Each wall is flat, endless, passes through zero and stands at right angles to its row. A trip goes straight from one point to another. Which walls does it cross, in order?

Walls:
(1): [-95  62]
(2): [-70 -11]
(3): [-45  20]
Trips:
[16 42] to [-19  10] -> 2
[ 1 29] to [66  0] -> 3, 1
[67 30] to [ -1 -24] -> 2
[ 27 -51] to [ 22 -31] -> none
[ 2 24] to [22 -4] -> 3, 1
[-20 -22] to [-4 58] -> 2
[-9 -9] to [-24  22] -> none

Walls:
(1): [-77   0  48 -13 -52  28  -8   2]
(2): [ 50 -61 -54   6  50 -30 -35 -17]
(3): [ 56   8 -26  -3  29 -12 -15  -8]
Trips:
[-31  27  -1 -40  27   0  44 -17] to [ 18 -13  -6  29  10   5  10   2] -> 1, 3, 2
[ -2  62  26 -49   0 -32 -22  33] to [ 16  28  -1  25 -22 -39 -38 -29] -> 1, 2
[-15 -32  26  12  49  -5  82  32] to [-17 -35   5  23   9 -22  -5  -8] -> 2, 1
[ -1  64  -3 -54  51 -24 -90 -37] to [-13 -30  10 -82 -33 -92  23  -8] -> 1, 3
[ 13   2  -7 -54 -27  57  28 -44] to [-36  31 -76   0  23   7 -14  -1] -> 3, 1, 2
[-22  54 -54 -74   2  43 -23 -30] to [-26  30  22  -9  61  -5 -55 -10] -> 2
[-37 -35 -37  -1  -5  -5   2  16] to [-87 -17 -40 -33  10 -53   6 -32] -> none
[ -8  47  29  -1  -2 -80  37   9] to [-25  -5  12  -5 -48  -5   2 -48] -> 1

Walls:
(1): [ 50 -36 -67  43 -39  50 -21  37 -18  -3 -64  -8 -48  11]
(2): [ 25  13 -31 -17  -5 -44  51  58  18  10 -40 -11  76  21]
(3): [ 50 -19   4 -11 -13 -52 -35  43  17 -10 -46 -23  16 -41]
Trips:
[ 42 -17  72  -6  41 -33  -8  21 -42  45 -47 -19  93 -59] to [ 28  39 -35 -32  31  10 -22  11 -65 -11 -42 -15  11  12] -> 1
[ 21  32  44   2  47  62   9  58  -2   4 -48  24  27   1] to [ 12  38  -3   0  12 -24 -63  34 -27  -9  -6 -43  35  31] -> none
[ 26 -48  24  30 -30 -51  57  87 -13 -12 -18 -14   1  51] to [-33  -8  13  13   1  70  26  -6 -28  -3  61   6  53  15] -> 3, 1, 2
[ 41  33  66 -49   1  17  -8  38  -9 -13   5 -16  59 -13] to [-15   1 -29  24   4  25 -66  21 -20  12 -41 -28  26  -3] -> 1
[ 11 -19 -58  68 -59  45  -8 -15  28  16  69  71  38  42] to [-20 -42 -29 -23 -50  13   2  22 -42  19  43 -31  18  30] -> 2
[ 35  21  47 -26 -53 -52  -1  64  36  67 -13  53 -52   6] to [ -7 -40 -42  12 -57  59 -19 -28  31  24 -38  20  -3  -4] -> 2, 3
[ 38 -54 -19   8 -46  20  30 -24 -50  34  27  51 -66  13] to [-30 -35 -71   1  -8 -44  14  26  17  44  22  49  -1  11] -> 2

Walls:
(1): [-13  21  37   2 -14 -16  36 -15 -30 -18 -18   7  -4 -12   5 -35 -14  16
  28 -11  13 -43 -91  55  15 -22 -12  20 -34  -7  15 -27]
(2): [  7   5  12  33  35  -5  31  21   1 -21   7  26  -2 -25  -7  -1 -11 -18
  -4  -3  26 -66  -7  33 -15 -31  31 -31  26 -49  32   6]
(3): [ 34  17   0 -31   9 -11 -41 -33  48   9   3  -8 -32   2   4  21 -50 -21
 -29 -16 -40  11   6  -4 -12  20  -6 -31   5 -26 -31 -28]
(4): [ 25  -9 -26   0  -4  40  22 -41  12 -50  32  26   5  46 -15 -11  56  12
  41  14  50  62 -30  20  24  14  18 -18 -27  18  27 -26]
Trips:
[-88 -23 -31  27  18  29  -6  21  -4 -48  10 -39 -14 -67 -24  35  -1  -9
  16  -4   6 -15 -15  41   5   8 -57 -38 -40 -42 -20   6] to [  1   3 -62 -12 -57 -42   2  24 -15 -52  31 -37  20 -19  61  13 -46 -53
  34 -32  13  -1   6  -7 -42  70  13 -17   0 -17  12  16] -> 3, 1
[ 29 -37 -11  -9  47 -37 -32 -23  31   0 -52 -29  26 -34 -20  38 -38  21
  42  23   6   0  32  -7  23 -16 -37  -5   9  -9  48 -29] to [ -8  -3 -26  29  -6  -4   3  33  35 -23   4   3 -30 -10   1 -48 -32  25
 -14 -21  24 -55 -19 -22  -6  24  95  15  -5 -45  -3  45] -> 1, 3
[ -8   1  -2 -41  54 -25 -38 -40  16  12  20  12  11  -4 -34  -9  60   3
  24  55  41  13  37 -21  22  -7  10  18   5 -20  -5 -67] to [ 12 -14 -11  61 -29 -12 -24   7  -7  47  34 -15  -1 -54  21 -31  -4  15
 -19  45  -3  -7  18   3 -15  -1  33 -37 -20  68  -2 -13] -> 3, 4
[-29  57 -32   6  -2  14  32   0  14 -58 -29  -9  43 -10 -17  37   3  -7
 -40   0   8  42  55 -22  -4 -25  40 -21  68 -47 -20   5] to [ 36 -69 -51  -3  18  39 -37  36  -6  30   0 -16 -58 -16  21   2 -81 -28
  33 -10  14  17   3 -45  -3 -29   7   8  37 -21  14  28] -> none
[-15   6  33   7  31  13 -81  12   4  25  -3   0  -2  -8  36  -6   1  42
 -37 -16  10  -3  17  44 -30  31 -35 -31 -50 -52  -8 -13] to [  9 -27  54  16   8  -3  43  34 -22 -15  83 -16 -23   7  34  31  13   1
  22  12   3   7 -43  -8 -54  24 -38   9  19  -6 -52  -7] -> 1, 3, 4
[ 13  24  -6   5  34   3 -18  22 -10 -44 -19  22 -10 -21  35  37  23  61
  26 -23 -16  17 -78   9  40  -7  -6  -7 -27  -7 -42  14] to [ 58 -21 -27  18  79 -12  23 -21 -22  -3  -9  -6  16  -8  47   9 -29  -7
   0  -9  39 -31   9  48 -55  33  20  15 -40  14  51  36] -> 2
[-25  38  -4 -41  -5  -5 -31  -1 -12   2 -16  35  -6   8 -15 -23   5 -34
  18   1 -37  25  -2  21  25   7  -6  22  19  18   7 -42] to [ 38 -30  16  46  51 -19  18 -40 -11   7  -4 -39  28 -49  -4 -16  36  12
  24 -21 -13  43  -6  24 -39 -39  54  60 -22  -4  -1 -54] -> 3, 2
[ 26 -28  15  64  12 -12  17 -51  38  10 -14 -30  -1 -10 -19  20  34  32
   1   4 -30  -2  -6  28  -1 -40  59 -47  20  36  33  32] to [ -5   7  -4 -18   4 -55  -6  -3 -64  -6 -31 -43  65 -30  26  45  -5 -56
 -11  27  61 -22  -4 -38  36   0   3  21 -12  -4  -4  30] -> 4, 1

Walls:
(1): [ 20  24  -8 -10   6 -57   3  16 -15   8   3   4 -11   4 -17   7  25  -9
  34   1  33  -9 -11 -38  21 -62  50  -5 -21 -15   6 -24  26 -11  10 -49
 -25  35 -27 -17  22  -2  13  11   4  -5 -30 -17]
(2): [ 16  15   8 -17  -6  23  34   9  -1  32 -51  -9 -18   6 -24   6  23 -15
 -14 -41  73   9 -12  -6   3 -43  29 -11  11  11 -13  -7 -12  26  -6  16
  -3  22 -18  -3 -11   7 -24 -15  64   4 -42 -49]
(3): [ -9  -5 -40  55   9 -13  14   1  17   1 -11 -60  -5  22   4  23  11   8
 -23   3  33 -11  25  14  29 -38   8 -20 -28  42 -16  52  -4   0   7 -31
  29  61  -5  -8  -1   6 -32  -1  59   3  29   4]
(4): [  2  -8  12 -56  -4 -71  -5  31   3  21  15  11 -58  19  27  16  18 -60
  -2 -16  37 -29  13  -5 -10 -20 -20  10 -31  46  34 -10  57  44  13  -2
  19   1  -3 -23  -3 -48  11  32 -13 -27   1   0]
(5): [ -1 -11   7  25  27  27  -6   3  22  18  -6 -32  48 -61  16  -7 -53   7
 -17  20   9  -9  11  -1 -20  11 -27 -37   4  25  19 -20  15   8  39 -19
  54  10  17 -28 -10 -12  -7   0  11 -17  28   8]
(6): [ 17 -14  29 -54  20   1  13 -33 -31   8  26 -19  19  14  -5  -1  48 -33
 -13 -14 -25 -18  -5  57  52 -29  36   5 -31  14 -15  36  -8   9   9 -29
 -31   3 -28  25  12  31  11   8  11   6   2  -6]
(7): [ 36  -9 -74 -60  -8  23  -8  -7  19 -12  11  31  -1  27 -28  -2 -38  26
 -19 -20  64 -13   2 -10 -15  29 -10   9  13  25  36  21   7  23 -16  -8
 -48  -9 -21  28  13   9  -9 -33 -32 -11 -20  -1]
Trips:
[-15  -8  65 -33 -35  40 -26  20 -17 -41 -42  -6  -2 -29 -15 -56   7  15
   6 -18 -32 -40 -36 -33 -16  30 -20 -11  29  13   0  32 -17   9  13 -49
 -14 -39  28   3   7   1  -2   0  29  21  26   8] to [ 14 -11   4 -21 -15   0  -6 -37 -33  17  -3  -6  15  19 -21 -36  18 -23
 -18  50  45   1 -40  23 -21 -28  -8 -33 -24   1 -42 -10  33  48  22 -18
 -67   8  32   2 -25  35 -21 -25 -41  -1 -12  -2] -> 7, 2, 5, 1, 4
[-14  26 -31  12  13  -9   1 -25  28  23  11  25 -12  12  26  28 -38  -4
  -7  20  17  14   8   3 -23   2 -15  26  -8 -42  -1  33 -39   6  -6  22
 -10 -36  13   1  -1 -14 -16   7 -30 -22   2  10] to [-15   3 -14  11  -1  -5 -11  41  53 -16 -33  17   5  72 -52  34 -16 -31
   1  34 -12   0  25 -33   6   2 -30 -41   8 -28  24 -39  25  12   4 -15
 -10  35  16  -8 -16  -4  37 -29  -7 -21  26  22] -> 4, 5, 1, 3
[  1  59  16   7  19  25  -3  -6  -3   2 -34  25  39  14  -3 -19  -6  -2
   6  -7  33 -28  19  17  30  26  14 -29  -8 -21  -5 -17  38 -15  45  31
  25 -40   6  18 -26  12 -21 -21   7 -44  12  37] to [ 32  31   4   8  46 -16 -16  15  24  -9  24 -29 -31 -48  31 -13  21  -1
  15   5  50  -1 -23 -11  23 -12  11 -36  -3  21  13  50  -9  29  -8   5
  65 -14  -6  12 -11   7  13  10 -19   9  22 -73] -> 3, 4, 1, 6
[  4   5 -24  24  53 -20 -27  24   2 -22  50 -18  59  26  31  -5   8 -32
 -25  38 -17  -7   0 -34   4  23   2   9 -26 -26  35 -26 -47 -14 -17 -58
  37 -45   3 -34   5   6  12 -19 -42  41  38  16] to [-22  36  27  38 -23 -21 -24   5 -22  -3  40 -22  17   4  38 -11  13   9
 -33 -24 -95  14  22   3  32  12 -47   6 -23  12  20 -32 -12  32  39 -20
  -9 -56  21 -28  -6 -22  16 -51   3  19 -25   8] -> 6
[ 24  -1  68 -33 -16 -27  52 -25  31 -22 -23 -19  41 -15   6 -17 -43 -17
  14  -7  12 -42  24 -15  31  41  12  52  49  -1 -32  -1  52  18 -50   0
  25   4  22 -45 -13  26   4   3  30  24   5 -23] to [ 18   8 -36 -24 -65  44 -17  25  -7   5 -25 -45   2  12 -20   1  12  58
  -4  -3  -9 -16   6 -11  32 -12  30  38  20  22  16  26  22 -34 -18  13
 -30   6  15 -28   0  17  29 -72   9  20  -4  16] -> 4, 7, 5, 3, 1
